Each wall is flat, endless, passes through zero and stands at right angles to its row. A trip goes straight from one point to another. Which walls does it cross, in order?
In the rows, zero is written as 128.

Walls:
(1): 180, 119, 102
(2): 41, 148, 162
(3): 117, 85, 129
(4): 151, 90, 184
(5): 104, 108, 127
Trips:
92, 57, 153 to 95, 125, 99 => 4
114, 68, 72 to 114, 70, 149 => 4, 1, 2

Walls:
(1): 112, 171, 165, 110, 123, 89, 191, 191, 74, 120, 154, 129, 143, 126
(2): 161, 131, 164, 156, 153, 135, 133, 127, 153, 87, 113, 81, 137, 137
(3): 107, 125, 146, 143, 121, 99, 141, 113, 151, 99, 166, 141, 110, 102
(4): 121, 83, 135, 60, 74, 113, 168, 136, 96, 145, 140, 193, 135, 105
(5): 107, 153, 145, 133, 145, 144, 118, 58, 109, 91, 119, 114, 174, 134
(6): 78, 113, 182, 138, 152, 195, 127, 181, 114, 104, 125, 118, 223, 146
Trips:
81, 129, 115, 152, 93, 111, 61, 104, 178, 198, 105, 117, 92, 122 to 137, 177, 171, 172, 141, 106, 184, 134, 152, 154, 157, 167, 113, 187 => 1, 2
91, 166, 78, 137, 129, 109, 128, 105, 117, 136, 171, 49, 119, 147 to 72, 150, 128, 88, 189, 146, 127, 99, 119, 106, 110, 135, 164, 104 => 6, 3
153, 105, 136, 87, 161, 172, 178, 105, 170, 119, 119, 66, 138, 167 to 125, 127, 121, 121, 109, 187, 136, 59, 96, 176, 145, 93, 157, 83 => 4, 2
49, 90, 167, 141, 94, 127, 102, 91, 144, 120, 131, 122, 170, 166 to 174, 106, 130, 119, 114, 99, 91, 101, 163, 99, 107, 152, 179, 148 => 2, 3, 6
109, 178, 169, 129, 143, 135, 157, 116, 183, 169, 163, 94, 80, 126 to 133, 177, 71, 92, 130, 91, 111, 99, 147, 144, 131, 95, 155, 122 => 5, 1, 2, 3
122, 157, 186, 144, 150, 108, 187, 97, 145, 143, 124, 180, 173, 114 to 106, 79, 123, 128, 150, 119, 110, 136, 125, 142, 102, 138, 148, 81 => 2, 1, 5, 3
126, 110, 43, 137, 150, 74, 51, 210, 144, 182, 166, 110, 160, 125 to 150, 131, 64, 108, 164, 161, 80, 164, 136, 148, 153, 87, 131, 139 => 6
205, 158, 99, 218, 109, 140, 98, 81, 163, 128, 83, 139, 147, 173 to 93, 120, 154, 163, 130, 152, 147, 127, 103, 203, 139, 66, 195, 97 => 6, 1

Walls:
(1): 145, 194, 134, 131, 133, 151, 128, 110, 124, 101, 112, 102, 173, 111, 112, 74, 154, 143, 113, 114, 162, 142, 101, 136, 171, 134, 105, 129, 76, 128, 92, 118, 148, 170, 93, 166, 125, 72, 85, 113, 92, 143, 136, 81, 102, 198, 73, 76
(2): 150, 217, 137, 111, 177, 129, 202, 74, 148, 156, 122, 126, 84, 81, 118, 122, 73, 124, 121, 108, 106, 132, 118, 125, 105, 109, 167, 101, 160, 58, 113, 187, 73, 90, 141, 137, 174, 130, 133, 111, 146, 119, 143, 138, 168, 121, 133, 154
(3): 200, 112, 89, 125, 135, 174, 96, 163, 127, 106, 83, 176, 134, 93, 130, 98, 70, 201, 98, 150, 156, 151, 170, 179, 165, 132, 134, 221, 157, 151, 144, 86, 121, 83, 153, 180, 101, 145, 147, 172, 138, 76, 135, 87, 108, 172, 76, 151
(4): 120, 162, 96, 145, 139, 160, 144, 119, 115, 153, 168, 108, 84, 130, 138, 77, 171, 108, 127, 100, 76, 98, 95, 133, 166, 100, 140, 92, 126, 126, 107, 95, 151, 173, 126, 130, 141, 118, 63, 110, 109, 121, 125, 89, 125, 178, 102, 82
(5): 165, 109, 175, 104, 185, 116, 92, 159, 151, 134, 232, 159, 127, 99, 9, 121, 86, 65, 97, 115, 148, 157, 159, 90, 214, 121, 171, 159, 146, 91, 147, 128, 142, 171, 104, 148, 202, 140, 160, 142, 57, 138, 180, 78, 125, 108, 125, 164
(6): 80, 82, 217, 149, 97, 163, 135, 155, 142, 80, 54, 142, 117, 95, 167, 118, 139, 89, 95, 82, 172, 122, 123, 149, 105, 124, 134, 101, 179, 106, 115, 109, 146, 109, 140, 89, 84, 87, 104, 146, 104, 136, 174, 100, 139, 112, 131, 119
(7): 99, 114, 133, 90, 96, 125, 153, 93, 162, 154, 103, 59, 153, 163, 143, 55, 123, 163, 151, 162, 100, 82, 150, 97, 73, 65, 154, 163, 151, 131, 144, 61, 130, 97, 112, 95, 108, 177, 128, 184, 105, 56, 67, 128, 136, 159, 113, 120
(8): 140, 136, 165, 114, 189, 105, 105, 136, 87, 54, 135, 107, 135, 101, 81, 139, 183, 129, 88, 83, 109, 53, 162, 184, 95, 153, 156, 158, 80, 89, 168, 59, 142, 91, 141, 123, 81, 101, 103, 114, 96, 182, 132, 134, 134, 134, 162, 162
Trips:
136, 154, 129, 81, 133, 175, 122, 99, 163, 66, 108, 110, 156, 187, 153, 181, 99, 132, 103, 148, 104, 132, 102, 124, 107, 130, 112, 125, 115, 135, 99, 168, 57, 189, 93, 87, 82, 119, 135, 143, 145, 123, 155, 161, 96, 133, 118, 155 to 105, 172, 118, 101, 65, 132, 143, 93, 113, 137, 97, 143, 94, 151, 189, 119, 98, 172, 46, 111, 93, 164, 67, 101, 119, 138, 126, 95, 126, 148, 104, 75, 133, 188, 146, 158, 181, 185, 134, 40, 115, 191, 175, 100, 112, 119, 133, 126 => 4
84, 121, 124, 113, 163, 140, 130, 141, 142, 138, 73, 170, 160, 158, 91, 132, 158, 103, 129, 182, 165, 108, 125, 177, 133, 99, 72, 71, 151, 105, 130, 82, 83, 158, 143, 140, 113, 128, 147, 120, 173, 52, 135, 109, 122, 148, 115, 162 to 69, 148, 155, 141, 134, 133, 112, 112, 113, 113, 136, 153, 143, 115, 134, 118, 131, 95, 117, 191, 72, 149, 128, 113, 121, 126, 111, 206, 209, 133, 119, 86, 186, 120, 180, 88, 126, 189, 159, 149, 166, 92, 104, 122, 125, 100, 131, 163 => 5
148, 185, 119, 128, 159, 149, 128, 89, 172, 136, 127, 126, 80, 109, 139, 150, 168, 100, 121, 97, 117, 157, 132, 104, 124, 170, 167, 112, 96, 93, 158, 144, 165, 60, 151, 138, 118, 128, 167, 162, 116, 92, 182, 102, 93, 150, 119, 198 to 176, 139, 122, 95, 161, 112, 89, 109, 168, 179, 126, 91, 175, 120, 109, 122, 168, 122, 192, 165, 155, 56, 75, 134, 35, 156, 117, 86, 85, 105, 132, 139, 126, 103, 99, 78, 233, 157, 153, 166, 172, 136, 120, 133, 129, 71, 81, 49 => 6, 3, 7, 5, 8
118, 85, 96, 81, 114, 141, 127, 100, 119, 74, 183, 167, 80, 106, 42, 73, 88, 148, 177, 112, 222, 66, 118, 115, 82, 115, 104, 91, 147, 130, 147, 162, 106, 108, 97, 142, 196, 105, 127, 167, 145, 143, 174, 145, 148, 155, 84, 95 to 86, 129, 148, 163, 138, 134, 151, 144, 128, 113, 80, 127, 110, 122, 106, 137, 151, 185, 147, 173, 132, 119, 152, 91, 146, 94, 193, 137, 127, 72, 89, 124, 130, 141, 134, 158, 188, 157, 102, 171, 117, 138, 89, 184, 155, 150, 137, 25 => 7, 4, 3, 5
188, 153, 164, 124, 135, 107, 100, 145, 175, 83, 193, 179, 111, 110, 113, 140, 71, 102, 184, 131, 113, 113, 105, 82, 143, 160, 119, 102, 131, 76, 139, 115, 115, 159, 104, 178, 145, 105, 118, 165, 94, 225, 121, 94, 153, 143, 155, 102 to 147, 133, 183, 157, 51, 116, 151, 147, 101, 170, 149, 203, 125, 50, 32, 136, 141, 138, 121, 82, 111, 129, 137, 184, 165, 126, 114, 156, 100, 153, 157, 129, 197, 163, 189, 161, 175, 172, 150, 70, 167, 101, 105, 150, 136, 116, 151, 132 => 3, 1, 4, 2
